Each row is a point. Examples show where two turns around zero, p and q, send a point. Where does a point land after both, in the order given? Backwards means that the second turn is done in reverse. Each puzzle has new turns, and all numbers are rounded.
In the rows, 128 means zero.

Turn p:
[148 152 109] => [126 131 164]
[ 92  78 130] => [162 120  77]
[180 116 123] => [119  82 154]
[ 93 166 150] => [105 178 117]
Turn q:
[109  67 147] => [109 119 191]
[138 166 172] => [183 147 121]
[114 129  96] => [ 97 133 113]
[151 150  97] => [123 112  87]
Where do these land?
p, then q: [147  75  99] => [123  69 152]
p, then q: [ 86 166 142] => [137 164  83]
p, then q: [145 131 112] => [143 123 145]
p, then q: [159 107 110] => [132 103 161]
p, then q: [102 161 177] => [105 180  98]

Turn p:
[103 140 120 130] => [129 132 132 100]
[150 182 196 176] => [210 183 124 151]
[152 135 108 114] => [115 122  97 135]
[109  81  98 134] => [ 78 120 159 124]
[124 101 119  86] => [109  81 130 129]
Turn q:
[195 124 177 144] => [106  90  91 190]
[106 150 134 162] => [ 93 117 153 112]
[ 71  99 108  79] => [169 162 113  66]
[150 113 114 139] => [125 147 126 154]
[117 155 108 117] => [146 123 158 117]
Where do these land?
p, then q: [104 157 151 160] => [150  86 132 154]
q, then p backwards: [178 111 105 163] => [176  96 132 163]
p, then q: [ 86 139 124 121] => [161 116 102 123]
q, then p backwards: [105  97 131 105] => [124 171 117 132]
q, then p backwards: [104 146 126 111] => [ 97 137 137 118]
p, then q: [217 129  96 150] => [ 89 159 210 117]
q, then p: [102 116 163  86] => [ 86  93  99 135]

Turn p:
[149 161 128 177 117 135 138 136] => [146 143 168 146 102 153 146 143]
[112 140 137 100 113 101 129 177] => [128 123 111 104  87  86 125 146]
[141 149 120 185 134 156 113 164] => [127 185 166 130 107 150 141 149]
[161  86  90  95 150 164 126 109] => [128 127 138  88 192 143  93 110]
[176 122 108  59 173  72 104  38] => [110  50 138 104 166 124 124  15]
[104  77 127 110 107 147  74 118] => [137 165  65 114 160 127 124 103]
[137 165 161 125 111 180 110 145] => [128 149 115 119  84 179 102 143]
[ 68 121 133 123 111 121 105 116] => [115 132  70 138 131 121 159 132]
[112 116  86 154 111 131 172 124] => [149 118 145 134 165 123 158 172]
[148 104 136 141 106 107 156 140] => [167 125 143 146 130 100 116 138]
[ 99 168 182 138 173  95 180 141] => [ 74  90 148 182  81 102 120 156]
Turn q:
[112 119  69 126 132 146  99 171] => [ 72 166 117 145 135 159 130 157]
[119 121  86 165 144 140 135 137] => [112 160 133 174 116 127 139 138]
[151 121 132 140 161 151 110 153] => [131 139 148 136 128 173 153 126]
[ 93 103 173 155 127 121 140 147] => [160 165 144  94  99 110 137 140]
[135 168  87  61 138 101 170 119] => [ 72  94  84 129 145 102 135  71]
[139 115 105  89 121  73 145 101] => [ 91  99 141 119 160  79 119 106]
[147 139 164 174 103 148 116 158] => [189 156 119 128 143 154 136 149]
[109  65 142 143 104 166 137 112] => [141 117 147 121  95 108 148 195]
[147 201 193  98 123 105 100  53] => [182  55 119 106 132 139  56  68]
Where do these land?
p, then q: [ 89 139 113 163 150 114 147 121] => [142 169 122 123 102 100 152 116]
q, then p backwards: [107 124 140  93 144 128 134  85] => [142 158 142  88 142 100 138 134]
p, then q: [124 107 145  93 140 167 119 185] => [ 89 143 105 106 149 166  81 123]
q, then p: [113 102 176 129 172 119 104 130] => [146 105  90 134 100 153  83 119]
p, then q backwards: [160 126 127  92 105 104 138 161] => [102 124 175 125 111 112 136  95]
q, then p: [188 193  77 187 116 132 156  92] => [131 175 211 180 165 144 174 104]
p, then q backwards: [147  95 177 120 101 161 157 159] => [ 96 152 131 170  84 132  90 100]
q, then p: [ 78 146 126 112  97 115  65 153] => [ 93 153  92  62 102 148 141 115]
p, then q backwards: [145 121  69 162 128 113 132  67] => [214 115 142 130 152 114 137 147]

Turn p:
[131 154 210 113  82 173 177 141 151] => [191 126 176 146 124  89  55  95 113]
[163 181 143 177 125 147 102 119  86] => [127 110 205 126 152 158 139 164 107]
[119 156 139 122 152  96 168  89 151] => [151 180 113 163 121 115 124 164 119]
[123 166 112 120 154 136 134 145 149] => [140 159 133  98 100 141 121 144 126]
[147  73 100 150 118 159  78 130 134] => [119  93 127 103 151 141 182  82 152]
[120 135  68 121 124  99 116 117  99] => [ 80 118 114 138  95 143 158 156 137]
[ 75 157  92 114 149 107 186 109 152] => [117 196 101 145  70 105 129 144 107]
[117 117 156 145 136 140 148 151  87] => [ 99 126 146 118 158 106  99 122 104]
[115 153 152 122 153 163  73 103 106] => [158  92 140  92 140 122 155 162  87]
[150  70 121 145  88  83  84 161 147] => [111  91  91 148 156 186 129  78 161]
[148  45 114  80 127 105 142 143 147] => [114 119  62 130 142 103 118  94 195]
Turn q:
[ 98 114 158 107 123 129  42 141 123] => [ 92 134 141 108 174 180 158  84 149]
[111 130 168 131 143 127 178 166  90] => [ 94 137 177 146 123 114 110 181 141]
[159 158 133 114 153 155 123  73 160] => [148  70 106 107 136 129 131 126  75]
[156  97 125  87 113 102 105 155 145] => [132 132 147  95  97 129 165  93 156]
[121  70 138 174 153 120 170 101  83] => [138 146 164 140 122 121  34 129 129]
[160  89 114 151 141 151  92 187 141] => [122 105 127 155  84 174 132  98 180]
[ 80 186 112 103  70 153 142  97 124] => [107 161  63 103 169 103 150 171 101]
[101 128 146 172 119 122 188 168 143] => [ 91 154 139 188  97  96 114 151 122]
[177 168  85 141 117 102 131  73 133] => [211 131  98 120 122 123 137 134  85]
[117 140 101 102 147 119 109 119 138] => [146 110 118 120 156 112 148 114 141]
Where do these land?
p, then q: [134 140 176 115 154 158 122  88 109] => [153 122 193 131 104 134 139 133 151]
p, then q: [154  94 145 122 160 104 116 103 108] => [142  95 143 167 124 100 126 116 159]
p, then q backwards: [121 158 130 198  43 101 126  69 122] => [142 166 177 207 171  91 109 173 167]
p, then q: [208 153  99 100 103 114 104 123 134] => [ 74 102 108 145  62 129 141  93 116]
q, then p: [ 84 162  92 121 154  96 146 158 115] => [128 194 117 131 155 171 110 132 135]
q, then p backwards: [101  76 112 129  96 149 119 147 104] => [150 110  99 117 142 106 162 176 144]
p, then q backwards: [ 78  83 110 131 106 145 109 160 140] => [132  97 130 116 113 145  99 104 192]
q, then p: [180 155 109 144 137 159 132 161 112] => [119 122 157 114 126 136 118  65 162]
p, then q backwards: [ 99 128 110 105 161 132 158  76 200] => [143 149  65 137  64  80 146 134 144]
q, then p: [191 124 107 121 150 115 113 145 106] => [164 115 151 133 144 118 114  96 179]
p, then q: [ 87 129 152 135 125  99 104 146 163] => [161 118  91 109 137 158 104 149 147]
p, then q: [ 97 135 194 116 147 164 187 159 124] => [176 140 172 103 180 171 172 115 125]

Turn p:
[134 121  86 132 138 169 119 144 180 180 125  96] => [151  88  79  87  96 146  96 156 133 158 129 115]
[129 152  95 112  75 178 144 177 157 141 143 120] => [118  89 126  75  74  88 142 143 117 158 119 103]
[125 131 162 126 171 159 165 106 122 136  97 193] => [ 74 125  88 135 150 129 145  99 185 103 139 160]
[125 119 160 132 132  43 183  69 111  97 113 123] => [138 194 146 123 199 152 168 114 100  89 132 172]
[123 144 175 148 116  52 124  85  78 129 101 136] => [130 192 152 171 185 116 130 131 115 117 101 182]
[114 142 158 142 111  88 103  74 120  74  83 116] => [108 223 143 156 139 141 120 123  99 128 137 145]
[ 98 124  35 103 105 153  95 145 115 141 158 110] => [114  68 140 130 115 135 119 187  86 163 128  67]
[ 94  96  90 169 108 144 108 157 147 109 168 125] => [144 110 126 138  77 129 129 168 106  88 125  77]
[181 116  86 133 107 150 102 144 147 141 155 147] => [141 101 131  98 128  93  86 141 145 126 132  74]
[135 174 184 157 175 117 153 115 102 134 129 133] => [137 142 140 154 139 123 144 120 174 118 152 203]
[134 142  88  96 147 131 104 173 162 110 148 125] => [122  89 169  99  95 157 101 123 128 137 133 100]
[149 119 193 114 159 162 151  88 101 119 141 120] => [145 147 107 157 152 124 171  82 173 144 166 138]
[144 105 167 140 152 113 152 141  80 110  77 121] => [129 134 112 163 149 115 124  69 102 106 142 175]
[107 107 114  88  97 134  88 175 170 169 155 126] => [143  91 131 108  92 142 118 134 130 157  58  79]
Turn q:
[157 162  92 146 121 126 134 173  94 145 154 130] => [142  78 130 167 104 107 119 136  97 152 143 154]
[157  70  97 110 152 163 151 171  98 104 104 161] => [ 86 143 124 182 168 102 129 149 159 182 164 133]
[151 112 147 161 120 166 143 159  96 135 163 187] => [120 124 118 135 157  82  94 188  91 143 160 139]
[105 156 133 143 160  96  79 113 117 113 169 132] => [175  96 118 120 130 139  87 121 123 126  92  86]
[ 91 135 168  70 103 115 107 139 197 119  70 106] => [ 82 159 155  89 133 172 125  45 145  84 139 127]
[144 102  96 150 159 164 164 157 146 143 169 140] => [154 126 117 147 173  70 145 137 125 154 135 167]
[ 91 124 131 148 135 128 119 124  94 168 130 105] => [158 132 105 149 117 155 109 150 136  99 117 154]
[155  98 180 102 104  94  89 108 179 122  87  78] => [102 204 156 123 104 151 146  71 111  93 108  87]
[115 176 132 153 110 138  84  79 157 107  86  93] => [ 91 118 114  89  92 154 135 105 124 103  53 121]
[118 183 172 114 155  91 136  79 143 132  93 100] => [139 132 107  78  64 136 134  94 162  90 123  96]
[150  96  81  75 122 167 162 120 104 153 159 170] => [133 116 101 145 176 138 180 161 116 171 189 137]
[130  99 110 132 113 154 180 154  87  96 181 131] => [151 134 152 131 145 117 120 177 124 199 151 165]
[ 99 153 124 162 110  62 117  87 153 128  98 130] => [132  99 167 107 100 142 142 131 150  67  88  99]
Where do these land?
q, then p: [101 161 123 138 123 141 103 150 123 114 122  71] => [ 82 156  91 140 138 106 103 136 138 141 113 105]
p, then q backwards: [113 116  86 107  98 127 102 176 158 135 106 129] => [142 178 146 154 105 126  83 114 117  91 134 129]
p, then q: [148 123 123 141  98 170 118 137 145  89 126 122] => [158 121 157 121  99 168 139 121 100 135 120 130]
q, then p: [154 140 157 125 135 124  98  84 100 194 138 166] => [147  92 165 133 118 109 130 135  63 124 181 102]
p, then q backwards: [ 95 109 146  83 115 154 111 125 113 116  95  96] => [179 131 108  93 125 149  93 130 118 114 128  94]
p, then q: [188 193 112 184 111 121 167 100  97 104  77 146] => [187  61 152 111 153 136  72 113 129 124 159  62]
p, then q: [135  77 152  97 148  49 143 138 136 112 189  88] => [ 94 190  71 106  82  78 145 140 126 177 138 105]
q, then p backwards: [157 157 101 148 134 144 140 170  96  76 141 158] => [144 171  93 105 115 165  97 154  89 162 116 121]
p, then q backwards: [109  90 170  89 163 147 115 170 184 160 105 110] => [ 99 187 109  99 158 131  87 106 118 114 119  60]
q, then p: [ 98 112 144  88 145  88 111  98 158 129 162 150] => [162 129 131 116 134 152 129  93 143 166 189 122]
p, then q: [113 120 149 167 133  91 147 110 100 148 142 199] => [103 114 159 110 140  79  99 107 190 136 105 111]
q, then p backwards: [ 95  89 107 145 115 160  78 136 150 126 109  89] => [ 94 115 163 110 139  69 116 115 120 147  90 156]
q, then p: [117 111 106 112 100 169 148 155 136 150 116  93] => [ 82 117 121 130 136 113 147 150 174  97 127 135]
p, then q backwards: [108 139 170 124 131 100 144  90 145 164 180 166] => [ 83  78  92 146 144 122 154  78 147 121 108 116]
p, then q: [189 183  73 173 171 135 195  82  79 102 112 136] => [223  99 141 116 201 105  72 120 123 165 159  81]

Turn p:
[166 133 147 138 136 115 159  74  87 107  80 165 133 141] => [134 179 131  89 119 160 174 129 136 135 121 166 150 178]
[151  97 157 156 117 131 135  61 118 107 110 103  80 112] => [168 135 165 139 139 135 183 114 165 127  87 143 105 167]
[147 152 122 153 184 148 106 141 161 160 155 130 160 132] => [124  86 112 148 118 151 118 158 114  77 158 156 146  99]
[148 131 176 125 137  96 136  91 125  76 143 150 100 152] => [178 194 154 138 115 118 146 140 113 119 128 150 118 156]
[120 120 129 112 115 191  95 188 137 126 135 118 167 123] => [ 84  85 119 144 137  87 109 149 101 149 107 140 151  83]
[128 122 146 124 127  92 157  96 122  73 117  88 134 115] => [154 149 151  90 119  93 159 152 144 118 119 106 104 161]
[144 125 162 109 107 107 177  65  72 127 149  98 121 128] => [144 179 155  95 136 141 153 154 185 155 126 145  73 139]
[120  81 145 149 144  91 143 101  87 123 115 121 122 182] => [177 159 111 111 176 117 134 128 163 138 149 148 139 170]
[109 140 146 186 120 111 144 104  89 103 141 145 124 112] => [144 174 144 107 174 156 149 138 125 100 103 111 130 128]
[117 104  83  92 134 137  79 174 154 155 152 152 152  77] => [117  59 134 113 116 124  91  90  78 142 144 122 130  70]
[136 133  31 112  42 129 136 119 135 126 146 130 106 205] => [ 77 178  54 146 123  87 123  36 158 126 136 129  83 117]
[134 136 107 124 165 156 145 207 149 151 136 144 105 107] => [123  82  87 148 107 159  72 144  87 131 104 117 128 123]
[ 94 128 127 125 143 132 162  77 132 103 105 116 126 121] => [136 142 157  97 112 120 124 126 172 103 105 120 140 157]
[135 160 106 123 131 122  77 200 146 163 110 108 144 107] => [ 81  65 111 153 129 131 123 137  81 137 166  92 132 119]
[110 128 143 124 109 137 116 190 193 186 126 144 160 110] => [121  83 107 163 100 136 114 136 115 155 145  85 175  64]
[ 88 159 122  96 137 154  83 160 139 162 128 135 114 125] => [ 86 101 154 166 128 133  74 118 112 137 147 117 144 117]
Turn q:
[117  77 155  91 102 169 178 152 158 188 105 124 184 114] => [196 142 133 133 171 133  51 143 173 173 119  95 147 140]
[168 138  74 138 149  89 129  95 110 150 144 102  96 124] => [ 84 182 166 115  89 138 168 119 127 137 144 135 142 117]
[146 178  94 172 127 111 123 138 107 116 177  71 132 133] => [ 58 170 100 138 145 138 181 130 112 151 120 143 121 101]
[ 65  96 149  99  93 163 133 121 182 155  74 114 139 142] => [204  96 115  88 149  85 103 163 149 152 129  87 149 129]
[113 125 102 125 133 145 105 106  69  93 138 159 138 151] => [144 112 110 138  96 154 174  86 116 114  97 123 108 151]
[102  70 153 100  86 120 123 177 147 140  56 131 163 112] => [212 127 126 143 168  74  74 115 125 119 122 117 169 126]
[150 168  91 161 155 133 105 106 135  99 146 147 126  86] => [104 139 137 121 135 177 176 147 121  79 136 160 117 121]
[136 138 120 121 151  98  87 122 143 104 164 162 147 170] => [116 111 126 150 105 107 161 112 170 104 123 162  83 122]
[129 116 187  61 103 160 105 132 135 139  92 120 141 121] => [161  90 105 105 158 115  80  88 157 124 163 101 151 141]
[112  81 146 102  72 147 169 157 161 149 150 120  82  86] => [151 164 120  72 139 115  37 146 100 143 129 117 108 129]
[138 151 140 185 149 121  82 116  95 146 140 159 117 151] => [102  93 112 152  76 156 152 125 128 120 115 166 148  95]
[126 107 127 133 180 141 146 155 133 121 136  95  99 118] => [124 149 120 150 119 130 122 159  98 148 178 129 116 151]
[123 150 149 157 154  82 130  78  99  92 149 136 139 127] => [ 94  87 167 134 130 140 173 107 106 142 115 169 111 132]
[107 164 122  99 127 123 174 163 131 148 120 141  99 113] => [118 134 151 135 135 130  95 144 105 118 136  68 105  99]
[188 160 112 178 140 119 132 103 115  80 129 139 119 174] => [ 53 121 131 148 105 129 174 137 134  98  94 149 143 167]
Where do these land?
p, then q: [144 169 121 145  87  84 128  78 127 133 136 179 112 130] => [ 75  99 122  85 156 179 143 144 124 138 114  92 113 139]
q, then p: [109  93 134 116 109 147 190 103 122  89 139 128 139 108] => [118 130 121 164 136 132 111 140 142 158 157 175 136 183]
q, then p backwards: [ 85 128 125 134  80 134  75  34 130 156 106 159  67 138] => [141  85  97 108 156 123 170 101 168 109 106 148 205  47]
p, then q backwards: [130 125  96 140  99 128 113 170 139 122 126 103 107 187] => [136 132 145 111 123 133 116 191 118  94 132  98 140 167]
p, then q: [129 116 172 110 139 132 155 120 150  97  98 163 151 122] => [122 128 131 148 169 120 102  94 162 120  96 107 151 113]
p, then q backwards: [ 83 157 119 166  83  85 119  82 147 137  97 130 109 114] => [161 166  77  65 135 129 138 112  94 135  92 124 149 128]
q, then p: [116 152 161  93 169 158 173 144 147 101 157 125 123  94] => [150 107 134 181 170 121  72 134 124 115 117 159 100 140]
q, then p backwards: [158 116  95 160 154 155 134 164 139 171 128 114 152 153] => [128 153 182 138 111 141 168 132 144 153 123 133 121 179]
q, then p backwards: [178 107 156 159 117 142  89 179 127 159 155 101 163 136] => [128 115 123 130 119 173 145 139 123 169 136 158 129 214]
p, then q: [181 121  77 126 144 107  87 147 147 144 127  66 124 147] => [129 171 141 112  62 106 132 138  95 149  99 158  86 155]
q, then p: [136 128  93 104 150 128  84 178 128 157 158  93 183 159] => [128 116 106 140  92 179 145 111 138  50 124  92 104 109]
p, then q: [123 123 148  91 144 131 163 161 114 110 123 176 127  56] => [151 123  94 125 133 140  94  65 138 128 146  85 183 117]
p, then q: [144 135 162  87 154 120 170 165  95 148 126 109 143 123] => [142 161  82 148 104 117  87 123 144 121 142 104 123  85]
q, then p: [100  83 171 140 186 128 137 123 108 108 151 156 119 114] => [149 151 107 165 175 154 135  99 120 161 109 176 127 113]
q, then p: [103 167  90 148 105 143 102  73 101  90  91 117 101 140] => [118 146 105  57 107  96 115 150 172 167 101 124 113 149]

Turn p:
[102 100 154 114 113 157 103 112 127 112 159 140 106 151] => [ 86 116 149 142 133 131 129 107 139 149  78 127 132 151]
[141 106 129 126 151 150 144 115 128 102 145 125 152 135] => [ 98 137 151 120  95 118 122 114 112 116 131 144 133 123]
[134 124  92 147 133  98 118 119 149 125 148 120 139 123] => [123 144 133 128 139 107 138 150 154  97 139 135 144 108]
[146 143 132 155 151 106 137 141 119 157 131 136 138 117] => [151 128 109 149 125 104 147 130 114 118 162 125 130 125]
[105 104 116 129 107 121 147 109 113 154 120 149 137 100] => [117 137 132 115 171 102 117 123 115 146 144 108 110 118]
[128 128 147 110 159 159 147 108 117 155 136 142  88 127] => [114 121 115 132 138 147 142  73  95 135 128 113 150 142]
[146 151 129 109 146 139 124 138 118 152 118  93 135 108] => [137 115 107 136 119 158 117 143  96 103 144 111 132 121]
[141 128 130 131 134 123 133 145 143 103 160 154 128 113] => [115 112 138 122 125 111 141 134 136 129 146 161 146 149]
[122  98 114 137 118  93 127 139 149 117 114 116 112 143] => [123 160 105 119 126 121 121 141 171 139 122 131 131 122]
[125 117 132 101 119 145  98 144 102 136 157 140 152 134] => [ 96  81 134 135 120 115 136 145 116 132 108 116 114 126]
[133 120  97 125 110 114 108 110 102 124 125 147 139 127] => [132 111 130 109 148  95 120 133 132 120 108 127 121 101]
[102 145 118 139 111 126 113 151 153 107 102 124 120 153] => [155 144 138 120 121 152 141 154 159 152 106 133 125 128]
[119 159 154 138 165 101 143 120 134 145 101 142 106  96] => [162 153  95 139 159 139 148 113  97 126 151 150 127 146]
[141 132 117 109 114 134 105 143 146 143 118 119 152 137] => [124 106 127 135 120 150 126 152 140 129 132 125 117  96]
[124 124 132 154 121 142 136 160 118 133 107  94 120 116] => [149 145 122 136 109 134 104 152 118 148 137 102 140 141]
[140 158 131 106 120 141 160 103 110 111 131 100 145 155] => [138 121 150 105 100 149 114 102 125  89 126 115 100 135]
[127 141 154 146 106 127 131 119 148 102 106 136 106 141] => [157 141 139 135 130 143 116 110 153 148 116 153 124 146]
Turn q:
[118 142 121 129 136 117 165 137 145 164 120 109 110 139] => [131 177 110 124 148 125 115 150 147 130 136 127 119 137]
[113 131 139 104 137 140 129 104 128 108 142 114 129 140] => [149 112 119 146 132 154 142 132 137 125 110 115 118 131]
[118 141 118 140 127 129 128 121 126 123 135 188 113 143] => [111 124 135 125 114  95 168 124 138 100 132 134 111 144]
[142 144 137 134 138 126 151 107 137 110 138 135 158 130] => [142 113 135 142 116 141 126 135 159 106 139 143 143 134]
[147 133 135 125 134 112 110 149 101 114 149 106 124  86] => [123 105 128 134 113 125  84 144  90 124 112 118 145 127]
[143 121 134 119 138 148 132 107 104 107 117 146 112 130] => [138 107 117 127 125 116 161 134 127 126 105 135 149 123]
[130 134 109  96 131 114 142 112 132 137 121 108 161 104] => [151 133 118 107 139 164 105 122 126 100 136 122 146 126]
[121 125 139 132  96 117 136 128 142 130 124 173 125 138] => [115 134 134 143 131 101 155 107 134 111 159 122 125 125]
[146 142 131 127 133 167 108 163 137 117 136 103 119 138] => [115 112 100 139 113 142 118 136 114 169 126 151 111 137]
[136 142 124 137 120 122 114 118 141 116 125 107 121 142] => [142 125 127 140 132 127 115 122 132 132 121 148 105 114]
[121 120 125 137 121 123 116 184  84 132 126 115 115 140] => [ 73 130 136 127 148 124 119 150  93 150 114 129 125 122]
[119 140 140 134 140 115 121 155 136 111 114 138 129 132] => [126 117 143 131 133 121 132 152 114 132 152 137 113 133]
[126  31 103 139 126 133 121 109 138 113 130 111 138 116] => [144 109 162 104 160 126 120  69 140 171 103 104 161 143]
[130 129 133 128 124 128 115 116 134 217 121 149 123 137] => [109 179 109  89  99 115 136 119 150 129 144  98 116  94]
[111 144 131 138 119 130 132 111 134 121 123 117 143 105] => [150 143 145 141 116 146 124 122 118 115 130 135 132 131]
Where do these land?
p, then q: [121 126 109 101 119 158 116 115 142 139 125 119 128 122] => [141 130 131 123 113 155 140 135 107 153 123 114 141 137]
p, then q: [114 136 197 124 114 132 158 142 111 148 134 143 110 163] => [129 169 114 136 142 106 140 107 180 144  87 135 110 102]
p, then q: [195 139 126 106 149 122 135 144 117 142 134 124 140 135] => [119 104 140 137 140 122 119  68 119 115 106 120 148 149]
p, then q: [108 140 150 112 136 118 111 120 121 117 137 126 142 126] => [123 130 133 131 145 108 157 146 122 136 120 141 127 134]
p, then q: [156 126 129 137 137 151 158 136 129 113 137 135 146 109] => [102 109 135 151 116 132 130 113 131 110 125  97 130 113]
p, then q: [109 125 142 140  83 123 111 136 142 141 132 127 139 187] => [161 174 119 145 130  98 114 120 136 169 150 135 118 126]
p, then q backwards: [162 118 125 104 136 122 137 148 145 136 132 110 138 105] => [157 154 138 110 127 124 132 157 131 139 131 135 156 126]
p, then q: [124 125 105 121 141 113 123 130 120 107 137 116  71 123] => [137 109 124 100 152 169 136 124 139 115 149 153 118 127]
p, then q: [104 131 114 132 147 115 125 145 146 146 124 152 134 133] => [121 153 114 128 132 128 117 148 138 115 136 126 147 156]
q, then p backwards: [104 138 133 132 151 117 117  77 147 145 135 121 133 104] => [126 162 114 151 114 129 144 124 114 117 107  96 133 163]
p, then q: [108 136 117 142  62 115 131 142 118 147 138 135 144 112] => [131 120 118 125 137 108  87 156 140 173 134  99 107 127]
q, then p: [135 124 129 129 147 138 101 132 140 139 116 129 119 112] => [122 101 108 123 139 129 115 125 137 123 132 110 120 124]
p, then q: [147 102 139 136 124 126 170 131  93 101  82 138 144 123] => [115 122  98 116 119 105 119 110 107  89 111 105 105  84]
q, then p backwards: [111 130 104 139 119 124 106  91 138  98 118 138 101 132] => [120 158 141 140 130 116 123  97 101 115 125 158 139 151]
q, then p: [132 141 104 146 128 122 120 125 118 134 123 111 143 139] => [130 115 129 127 146 143 134 125 114 148 114 148 129 130]
p, then q: [114 134 125 141 142 165 126 143 149  99 132 115 127 120] => [ 99 131 126 147 112 153 149 135 125 133 155 132 137 112]
q, then p: [133 105 130 134 141 115 131 118  98 126 140 136 118 132] => [125 154 111 129 122 138 119 146 124 135 132 137 105 124]
